Each row is a point. Two turns around zero, p and q, are shown by what they do to some points. Where does a point land after both, in the order given? Backwards means that the second turn is done in reverse. Each puzzle has new turns, and all numbers are rounded.

Turn p:
[1.1, 4.3] => [-2.7, 3.5]
[-2.1, -3.7] => [1.6, -4.0]
[2.7, 1.9] => [0.2, 3.3]
[-1.8, -2.5] => [0.8, -3.0]
Turn q:
[-0.7, -0.2] => [-0.7, 0.1]
[3.9, 3.4] => [5.0, 1.4]
[-2.8, -2.1] => [-3.4, -0.7]
[2.6, -3.4] => [0.9, -4.2]
[-3.1, 2.2] => [-1.9, 3.3]
Where do these land?
p, then q: [0.4, -2.1] => [1.3, -1.7]
p, then q: [-3.8, -1.4] => [-2.8, -2.9]
q, then p: [3.4, 3.5] => [1.5, 4.6]

Turn p:
[-2.0, 0.0, -2.1, 0.5] => [-0.5, 2.6, 0.3, 1.3]
[-2.2, 4.8, 2.6, 3.2] => [3.0, 3.0, 2.1, -4.8]
[-1.5, -3.0, 3.1, -3.6] => [-2.9, -3.5, 3.6, 0.6]
[1.4, -3.7, -2.9, 1.5] => [1.1, -0.3, -1.7, 4.7]
[5.3, 3.4, 2.6, -0.8] => [1.1, -3.3, -3.5, -4.8]
[-0.9, -1.5, -3.3, -0.8] => [-1.7, 1.5, -0.9, 2.9]
Turn q:
[0.8, 4.4, 0.9, 1.8] => [-0.2, 3.8, -2.2, -2.1]
[0.3, 0.5, 1.4, -0.9] => [1.6, 0.2, -0.2, -0.6]
[1.5, -2.2, 1.0, 0.8] => [1.0, 0.6, 1.4, 2.3]
[-4.3, -4.1, -0.3, -3.9] => [0.5, -6.2, 3.3, -1.1]
[-4.1, -3.3, -1.0, 1.4] => [-2.8, -2.1, 4.3, -0.3]
[5.7, 4.7, -2.0, 0.8] => [-0.2, 3.7, -6.5, 1.7]
Where do these land?
p, then q: [3.7, -0.8, 3.9, -0.8] => [1.2, -3.2, 1.9, 3.8]
p, then q backwards: [-0.7, 0.5, -4.7, -2.3] => [2.1, 1.8, -3.1, 3.3]
q, then p: [-0.9, 0.7, 1.1, 3.4] => [-0.7, 0.9, 1.2, -3.4]
q, then p backwards: [-2.3, -0.3, 0.6, -1.4] => [0.4, 0.5, 2.7, -0.3]
p, then q: [-1.2, -3.3, -5.8, -2.0] => [-5.6, 3.2, 1.8, -2.4]
p, then q: [1.4, 3.2, 5.0, 3.0] => [5.1, -2.4, -2.6, 2.8]
